Every row gives one point. Each copy is the shape, with its points in the same order, stretched, turned, moved and blurred by noise. Is it also mirrored, or only turned?

Shape (7 x 2)
[[-23  34]
 [  2   5]
 [ 18 -33]
 [ 16  22]
 [-23   5]
 [ 20 -12]
 [  6 -24]]
Copy 1 (7 x 2)
[[ -6  40]
 [ -9  -6]
 [ -2 -39]
 [-35   6]
 [  8   9]
 [-20 -27]
 [ -4 -27]]
Copy 1 is: mirrored
Copy 2 (7 x 2)
[[ 60 -13]
 [  7   3]
 [-42   5]
 [ 13  25]
 [ 33 -26]
 [-21  14]
 [-20  -3]]
Copy 2 is: mirrored
Copy 3 (7 x 2)
[[ 12   9]
 [ -5 -10]
 [-32 -19]
 [ 20 -26]
 [-10  15]
 [-14 -23]
 [-34 -12]]
Copy 3 is: only turned

Shape (10 x 4)
[[ 14   7  -4   1]
 [ 18  17  -5   2]
 [ 13 -34 -12   0]
 [  6 -14 -17   4]
 [-43  22   2  -3]
 [  3  -9  23  -4]
 [-30  20 -12   7]
 [  6  -4  12   9]
 [-33  21 -18  27]
 [-25  23 -20 -10]]
Copy 1 (10 x 4)
[[  9   4 -13   7]
 [ 10   3 -11  15]
 [-26   9 -33 -21]
 [-13  23 -22 -10]
 [ -4  46  51   0]
 [ -4 -18  11 -21]
 [  3  50  23   7]
 [  5  -8   1 -14]
 [ 14  60  16   1]
 [ -8  56  21  21]]
Copy 1 is: mirrored
Copy 2 (10 x 4)
[[  9  -8 -13  11]
 [ 12  -9 -15  23]
 [ 22  -6  -9 -38]
 [ 18   4  -3 -11]
 [-50  33  24  27]
 [-22 -22  -6 -17]
 [-22  27  21  31]
 [ -5 -24   2  -5]
 [-11  19  41  39]
 [-19  44   3  32]]
Copy 2 is: mirrored
Copy 3 (10 x 4)
[[ 11   2 -10   3]
 [ 17   2  -9   3]
 [-17  -8 -30   0]
 [ -4 -17 -17   4]
 [ 17 -40  27 -14]
 [ -6  13   4  -5]
 [ 15 -43  15  -5]
 [ -6   9   2   5]
 [ 12 -45  16  13]
 [ 26 -52   4 -18]]
Copy 3 is: mirrored
Copy 4 (10 x 4)
[[ 10 -23   0 -14]
 [ 15 -23  -9 -19]
 [ -9 -32  38   0]
 [ -5 -17  25 -14]
 [ 15  40  -2 -10]
 [ 20 -11   4  28]
 [ 13  23  10 -26]
 [ 25 -14  11   4]
 [ 29  21  17 -41]
 [ -6  19  -3 -36]]
Copy 4 is: mirrored

Shape (11 x 8)
[[-22  20 -22  -7 -17  19  -4 -12]
 [ 15   5 -10  -4 -11  -8  14  32]
 [ 16   3   7 -23  18   8  -8  -6]
 [ -1  12   9  -6  -4  -2  -9 -25]
 [  2   0   1 -12   0  -7   1 -35]
 [  4 -10 -28  12   3 -13  32  31]
 [-16  -4 -13   1   2   1 -13  -4]
 [ -6  -3   9 -16  -8 -15 -20 -22]
 [-12  13  -9  32 -11   7  -6 -14]
 [ 11  17 -48  13   4 -21  16  36]
 [  9  -4 -29  14 -18   5  -6  -6]]
Copy 1 (11 x 8)
[[-42  38 -16   6 -23   6  13   1]
 [  5  28  11   3  14 -17   9   8]
 [  2   6  10 -30  -6 -17  18 -16]
 [ -4   8  -7   3 -30  -5  -4  -8]
 [  7  10 -15  -3 -29  -1   7  -9]
 [  2  23  -2  -2  37   5  13   0]
 [-17  -6 -13   4  -4  -4   4  -6]
 [  8 -11 -14   9 -30 -25  -3  -4]
 [-29  10 -11  25 -21  24 -14  -2]
 [-11  38   5  13  28  -8  20 -35]
 [-13  16   0  29 -16   6  16   5]]
Copy 1 is: mirrored
Copy 2 (11 x 8)
[[-32  14 -41   4 -21 -11 -21   4]
 [  0 -24   4   9   0 -35  10  11]
 [-16 -25  -6 -13   9  17   6 -20]
 [-22   9 -15   2 -15  22   1 -10]
 [-16  22 -17  -6  -2  21   8 -22]
 [  3   0  -3  23  32 -52   4   9]
 [ -3   8 -34  14   7   9 -14  -2]
 [  1   4 -30   3 -14  34   7 -16]
 [-19  34 -11  21 -11   1 -28  18]
 [ -6  -6 -11   0  38 -60  10  42]
 [  5  27  -4  -9  -1 -15 -26  10]]
Copy 2 is: mirrored
Copy 3 (11 x 8)
[[-38  -9   1  13  -2 -11   6 -16]
 [  4  -9 -37 -24  -2   4 -15   0]
 [ 16  12   2  13  -8   0  -4 -18]
 [ -8   0   9  12 -13  12  18  -6]
 [  1  -5  13  18  -8  11  30  -9]
 [ 18 -19 -30 -26  12 -35  -5  15]
 [ -8  -7   5  19   4 -11   6  10]
 [ -4   0   1  23   6  22  20   4]
 [-26 -14  17  -5 -23 -22  10  19]
 [  4  15 -56 -24   8 -35   2  32]
 [-12 -11 -15   5 -24 -21  13  10]]
Copy 3 is: mirrored

Shape (15 x 11)
[[ -1 -21  13 -15 -14   7   3  -8   1   4  -8]
 [ -1   5   1 -14  -4 -18  -4   1  -4   7  -8]
 [  1 -19   1  -9 -19  -8  18   1 -11   0 -13]
 [  6   7   1 -13  -9 -13  -3  -1  -4   7 -14]
 [-30  11   7   9   0  -6   6  -3  -5   1 -13]
 [  8  -8   2 -14 -18  -2   1  10  -5   9 -11]
 [-11 -13  13   7 -18  -1  14   5   0  -5  28]
 [  7  12 -26   1  -8  -8   0  -7   2   5   1]
 [  1  -5  12  19  -3  -6  -2  -1   1   6 -12]
 [ 10   9   4 -12  13  -1  16   1  -4   8  -8]
 [ -9   7  13 -13 -18 -20  -5  -6  24 -50  21]
 [  4 -27   6  -1  24  -3  -5  -1  -9   1  -8]
 [-28 -22   9  16  12  -4  11   6  15   7 -10]
 [ -2  11  -6  -5 -17   0  12   3  -8  -6  10]
 [  3   9  12  -9 -16 -18   6 -14   1   6   3]]
Copy 1 (15 x 11)
[[  5 -10 -10  -9 -11  -7  -5  11  15 -16  26]
 [  6 -15   2  -9  -1  -2  21   1  17   1  -2]
 [ 14  -3   7  -9 -24  -6   2   7  18   4  34]
 [ 12  -8  11 -12  -1  -3  11  -1  18  -1  -1]
 [  4 -32  -4  25   4 -10   0  -7   4   6  18]
 [ 11  -4  14 -15  -8  -5   9   7   5  -8  14]
 [ -3 -18 -11  -1  -5  11  11  23 -17  18  43]
 [ 12   7  12 -24  -7  15   3  -4  -6  15 -20]
 [-12  -7   9   5  -2 -15  -2   6   4   5   5]
 [ 24   9  -4   3   3  -5  11  10  22   1  -2]
 [ -6 -15  -7  20   4  60  27   7   8  13  26]
 [-15   9 -28   1 -16 -23  18  -3  12 -11   7]
 [-11 -21 -20  36 -26 -21  10   9   1   3  13]
 [ 18  -6  10 -10   5  19   3   6 -10  16  22]
 [ 12 -21   8 -16  11   9   4  19  25  14   9]]
Copy 1 is: only turned
Copy 2 (15 x 11)
[[ -2 -11 -11  -8  -5   6  -2  11  11 -26   9]
 [  0  -9   3   6  14  -8   0  12   4  -7   9]
 [ 12 -19 -27   1   4   0   4   8  -1 -27  10]
 [  4 -13   3  13   7 -11  -6  11   4 -11   7]
 [-17  -1  -1   2  31  11   8  -8  -3 -19 -12]
 [ 10 -22  -8   1  -3  -9   4  11  11 -17   4]
 [  2  -1 -14 -23   4  26  32   4  -7 -14  13]
 [  1 -10  -1   5   4  -8 -18  -4 -12  14  14]
 [  2  -1 -16  11   9  11   3   0  15 -14  -1]
 [ -2  -3  -9   4  -2 -10 -16  26  -1  -3  -8]
 [-15  33  30   5 -11  15  36   1 -12 -24  40]
 [  7  14 -23 -14  12  -2 -13  16  27  -7   4]
 [-25   5 -32 -12  15  11  20  -5  15 -11  -6]
 [  6 -10   2  -6   2   2   6   4 -17 -10   4]
 [ -4  -9   2  11   8  14   0  14 -12  -9  18]]
Copy 2 is: mirrored

Shape (18 x 12)
[[ -2  10  -2 -15  -6 -11  12   1  18   3  -2  -9]
 [ -7  -7  13   3  -4  -5   5  -2   1 -19  13  29]
 [  8  12   2 -12 -12   1 -30  -4  -1   2  -3 -11]
 [  0   4  -2   2   7  -3 -14  -9  15  12  -5 -13]
 [ -6  12   6 -15   5  -8 -38  -7  13 -22   7  -8]
 [ -5   2 -25 -15   3  -4  13   1  -3  12  -1  -9]
 [ 19   8  10  -5   5   0   9  -6  -3   5  -5  32]
 [ -9   4  11  -8  -2   1  -3  -7   0  14  15  12]
 [ 27  13   3   8  13 -19 -13  -5  17  -2  -5 -13]
 [ -7 -29  -4  31   7 -47   6  -1   0  -3  -5  -4]
 [ -6  15  13  -7   2  -7   7  -6  28   5   9  26]
 [  2  12   2  -6   5  -7   0  43  -3 -10  21 -12]
 [ -3   8  12   6   0  -1  11  -1  41   2  -8 -10]
 [ -1   4 -10 -15   1  -2   8   1   5 -16   3  -4]
 [ -3   3   7 -16 -17 -10   2  -5  22   6  60  -5]
 [ -3  15   7 -12  10   2  14   3  -3 -13  -6  -9]
 [ -7  16   1  39  -1   1 -10   5  11  -5  -2 -12]
 [ 24  19  -7 -13  -3 -31   3  -6   2  10   7 -11]]
Copy 1 (18 x 12)
[[  1   9  12   6   3  11  -1  13   2 -12   7  -7]
 [ 14  -1  -9  -3 -15 -15   5  -6 -31 -15  -6 -17]
 [ -3   7   6  29  -9   9 -15 -14  12 -11 -11  23]
 [ 10  -4  18   6  -6  18 -14   4  19  -6  -5  21]
 [ 14  16  14  22 -13  25 -13 -22  -3 -44 -30  20]
 [-23   8   6  -4  12  -1   8  17  11   3   1   2]
 [ 20 -17  10  12  14 -35   0  -2  -2   5   0 -10]
 [  3   8  -3   3 -13   1  -4   0   6   7 -18  -6]
 [ 34  -6  24  10   9   3 -20 -16  21 -29  16  24]
 [  5 -15  27 -41 -28  -5   1  -1  -2 -21  41  17]
 [ 26  -1   7  10  -7   0 -10  12   4 -16 -16 -21]
 [ -3  17  -7  -4   8  15 -14 -41 -16 -13  -4 -19]
 [ 32  -7  14  10  -4  29 -14  19  -7 -12   8  -3]
 [ -4  12   2   8  13   0   8   5 -15 -19  -2  -5]
 [  9  58 -32  -4 -27  11 -16 -10   4 -34  -6  -7]
 [  9 -10  10  14  20   7  23  -5 -17  -1  -3 -18]
 [ 15 -33  -5  10 -13  33 -15  -4   6 -16  -4   3]
 [  4  11  18  11   6 -12  -3 -12  32 -26  21   3]]
Copy 1 is: mirrored
Copy 2 (18 x 12)
[[ 22  -9   4   1  -8   4   1  10  10 -13  -8  13]
 [  6   6   8  -6 -11  -4  28 -13  -5 -17   9 -18]
 [ -9   0   2  23  30  -3  -2   7   0   6  -4  13]
 [-11   0   4  -1  11  15 -13  -4   8  -2 -13  13]
 [  4   2  11  11  34  -8   9 -18   6 -14  14  14]
 [  8 -17   1   1  -1  12 -22  18  -5  -7  -1   1]
 [-16   1  19  -8 -11   8  31   8  -6  12  -9   2]
 [  7   7   6  -3  13  26   7  -1  -5  -7  -8  -4]
 [ -7  -2   8 -13  15  -9   0 -12   2  -6 -15  22]
 [  5  30  -6 -21 -22  -3 -12 -38 -29 -33  -4  -7]
 [ 10  -9  11  -6  -6  21  35 -12  13 -17 -14  11]
 [ 45 -20 -15  -7  14 -34  -4   1  -3  -2  14 -25]
 [ 10  -6   1 -13 -19   9   5   0  41 -12 -19  16]
 [ 13 -12   8  -1  -5  -8   0  10   7 -16  10  -1]
 [ 48 -10  17   2  34  16  -5 -15   1 -39 -23  -9]
 [ 21   0  -3 -16 -12  -4   4  25   7  -5  11   1]
 [-10  -5 -31 -15  11  -8  11  -9  14 -18  -8  -1]
 [ 19  -6   9   0  15  -2  -6   1 -21 -15 -22  20]]
Copy 2 is: only turned
